Every row gives one point. A path goes straight from each point to the next, and from the last back to the first. The post is the endless flat space through its rows: a point in 2 columns, a line in 3, a plane in 4, and so on, so that a path can go around it. Count how often the path circles the post. Going back the other way cancels.
In the rows, zero is written as 128.

Post (2 x 3)
[[154 104  95]
 [147 128 160]]
Path (14 x 3)
[[170 100 158]
 [186 145 146]
 [175 115 154]
 [154  96 121]
 [144  92 111]
 [181  76 101]
 [195 111  85]
 [189 111 146]
 [153  92 148]
 [140  95 112]
 [116 117 113]
 [124 131 116]
 [113  81 115]
 [147  90 166]]
Times around: 0

Post (8 x 9)
[[171 137 150 115 118 114 126 183  96]
 [100 110 156 101 141 146 133 113  99]
 [144 112 142  86 118  90 159 111 162]
 [118 117 175  99 126 172 109 134 163]
 [160 134 157 132  60 167 124 162  97]
 [123 186  28 226 188 150 160  77  99]
 [115 129 137 145 127 131  78  97 113]
 [140 103 155 164 132 129 144 134 126]]
Path (8 x 9)
[[ 83 134 119 121 104 198 119 113 145]
 [118 154 153 153  88 155 141 112  80]
 [162 133 141 137 103 143 190  83 109]
 [141 127 143 164 120 189 129 107  86]
 [125 169 169 169 151 137  73 105  94]
 [151 149 127 162 136 112 142 171 146]
 [114  95 152 133 134 170  94 166 146]
 [129  99 128 107 169 146  91 192 110]]
Times around: 0

Post (17 x 18)
[[119 119  96 162 143 141 168 127 182  81 133  61 133 123 165  86  82  92]
 [143 120 134 133 116 118 179 119 128 174 181 182 138 128 160 171 121 162]
 [139 120 149 147 157 126 154  96 160 131 135 102 150 125 148 105 170  48]
 [ 68  82 115 152 200 140 143 163 103 106 140  93 168 118 141 145 104 140]
 [132 126 212 127 172 122 139 142 112 125  57 106  93 113 145 160 177 134]
 [148 119 120  52 181 155 142 107 102 123 100  90  92 171 107 114 154  90]
 [172 126 167  98 154  63 138 117 161 146 140 150 116 185 144 146 112 121]
 [143  99 124 113 113 125 137 177 150 103 130  66 169  70 145 103 142 145]
 [ 84 115 136 155 121 148 126 125 138 168  42 131 133 162 130 166 136 130]
 [136  91 106  57  79  77 125  89 129 136 104 172 117 132 164  55 100 155]
 [ 93  87 155 156 126 131  63 164 141 112  99 147 145  33  85  98  97 102]
 [180 161 120 145 173  80 167 158 169 177 159  70 166  90 161  65 149 158]
 [149 127 135 100 118 122 130 120 114  78 116 204 137  98 117  85 210  96]
 [ 94 111  97 165 147 136  98 118 149 107 163 126 134  83 170 164 130 129]
 [110 124 113 114 148  48 128 163 136 167 144  75 100 129 125 177  61  77]
 [146 125 141 144 100 120 142 122 111 141 179  97  98 123 152 146 216 167]
 [111 100  73 110 124  85 145  93 114 148 123 123 157 130  97 152 100 152]]
Path (21 x 18)
[[122  88 101 154 132  74 132 114 178 178 141 122 145 137 160 166 163 144]
 [ 99  97 135 108 151 131 118 135 179  85  96  80  91 150 169 146  60 104]
 [114 127 101  78 153 129 129  93 131  95 104  98 141 141 144 104 172 129]
 [ 92 117 101 104 134  81 142  89 143 137  96 135 104 112 125 154 118 155]
 [ 92  54 146 138 119 113 124 127 160 154 127 133 130 131 123 125  83  69]
 [141 104 103 179 134 120 210  78 148 117 178 116 130 134 145  89 115  99]
 [167  90  97  91 167 149 155 107 129 122 114 169 147 121 151 122  97 139]
 [155  82 135 116 163 147 170 139 163 146 103 117 150 103 170  88 174  87]
 [128 107 118 178 148  88  82  99 199 127 137 100  96 106 153 108 177 149]
 [116  92  80 182 164 124 131 120 134 183 169  67 106 120 151 125  99 132]
 [184 120 133  83 111 122 167 134 127 110 103 146 134 133 177 110 164 153]
 [108  78 132 123 156 125 105 116 115 148 188  54 125 176 142 102  72 113]
 [156 163 142 130 129 134 137 121 178 133 133  98 178  97 134 110 170 155]
 [111  98  90  68 139 126 155 173 149 121 167  72 173 103 135  83 120  66]
 [129  93 131  82 131 140 135 175 172 133 123 103 159  81 122 118 154 158]
 [127 133 161 108 124 157 153 148 142 102 156 159 155 132 119 139 145  95]
 [ 97 139 136 125 145 152 109 174 131  95  90 139 153 125 159 111 123 135]
 [106  90 133 115 151 116 180 132 106 131 163  98 171 118 120  63 102  92]
 [ 87 109  87 103  99  77 176 101 156 115 116 147 156 139 103 119 117  42]
 [131 114  86 117 119 129 134  88 146 132 109 157 150 145 136 143 198 127]
 [141 130 140 169 150  82 164 159 121 181 138 162  65  91 134 155 112  89]]
Times around: 1

Post (17 x 18)
[[103 125 106 132 149 169 169 165 152 146  95 156 111 159 130 142 101  94]
 [121 177 132 106 140 138  88 132 126 154 107 106 129 126 141 102 136 120]
 [147  81 159 112 124 156  85 104  71 131 161 158 101 104 163  80 112 145]
 [101 140 120 105  91 142 164 134  86 144 156 110 147 132 114 178  75 146]
 [144 141 143  82 159 132  85 104 123 100 121 163 124 167 167  94 140 135]
 [ 79 115 104 121 133  81 160 130 152 153 125 165  86  82 111 139 122 135]
 [145 130 112 100 141 125 132 116 108 135 174 126  90 115 178 163 110 117]
 [131  86 125 134 149 138 115 125 129 125 162  91 144 106 179 137 128 152]
 [129 131 106  83 125 135  95 154 132 106 111 134 138 142 125  78 105  93]
 [139 144 129 152 160  77 174 139 183 161  93 146 102 124  97 150  62 122]
 [131 102 100 104  87 132 170 130 114 181 159 111 148 119 151 136 124 143]
 [147  72 148 113 123 139 147 130  72 157 157  90 102 121 135 163 140 129]
 [154  94 141  84  97 133  87 109  97  94 125 152 125  91 195 141 143 128]
 [141 119 162  99 138 132 116 138 125  94 153 159 115  83 181  85 160 114]
 [ 89 157 110 158 116  91 148 184 143 156 103 116 119 178 103 122  89 108]
 [ 96 153 106 159 160 111 138 121 137 161 116 148 146 134 106 147 104  90]
 [145 140 133 102 136 144  72 143 158 155 160 158 115 116 130 131 143 114]]
Path (29 x 18)
[[160 123 112 101 170 175  76 122 142 165 106 136 135 207 167 136 128 134]
 [146 126 118 157 142 112 146 217 141 176 160 161 104 121  27 126  96  78]
 [148 140 105  92 121  99 151 155 173 165 175 172  63  91  95 133 112 111]
 [ 78  88 118 103 101 199 120 104  67 132 128 141 118 148 169 157 162  83]
 [112 143 115  96 100 185 133 133 133 136 121 112 176 139 190 211 140 116]
 [129  81 147  92  85 101  58 135  55 146 136 111 166 141 135 101 113 154]
 [143  65 156  91 148 122 137 155 128 125 130 138  66 130 156  94 139 122]
 [102 129 139  78 155 129 128 145 145 101 119 199  99 142 153  56 157 105]
 [ 88  64  96 101 110 156 132 176 118 216 131 137 136  60  97 146 162  90]
 [134 185 134 141  78 184 107 139  67 164 131 117 189 117  92  96  29 178]
 [131 132 112 138 119 124 117 127 123 230 157 147  93  63  89  69 173 124]
 [138  95 124 101 137 130 143 117 112 138  98 114  86 128 118 134  89 101]
 [101 117 139 106 240 137 159  95 119  78  99 105  98 197 177 101 118 127]
 [ 84  69 103 100 142 107 104 127 110 136 157 131 151 107 124  47 158 132]
 [145 142 116 116  98 164  93 165  92 213 114 169 109 181 100 123 123 138]
 [129 134  69  93 118  97 126 128 149 129 112 160 134 144 113 147 121 155]
 [133  93 131 120 168 150 117 110 133 136 150  89 103 100 152 155 179 137]
 [146 128 100 109 167 153  78 101 164  88  80 139 111 123 183 173 165 125]
 [143  86  84 151 166 163  89 155 120  87  93 104 161 172 153 130 110  92]
 [152 107 115 139 132  50 139 118 194 184 140  94 115  88 153 143 169 153]
 [117  71 139 155 139 157 137  68 116 141 122 137  96  99 183 185  91 126]
 [106  48  97 102  77 144 157 135 154 138 181  91 137  64 163 153  96 123]
 [124 146 119  83 110 115  74 106 120 139 105 165 137 108 181 154  71 122]
 [136 131 111 122 143  71 131 119 112 133  86  85 160 111 114 169 106 103]
 [141  73 117 160 144 133 110 129 117 154 136  92 162 132 136 115 122 160]
 [135 144 201  79  91  97 116 108  34  89 159 153  44 110 120 148  89 162]
 [107 140 146 131  89 104  86 128 123 169 123  35 165 103 125 134 144 117]
 [ 73 128 125  90 129 152 221 106 132 149  97 142 111  98 182 165  87 109]
 [103 132 101 115 153 145 144 118 147 194 118 161 134  97 173  90 125 138]]
Times around: 4
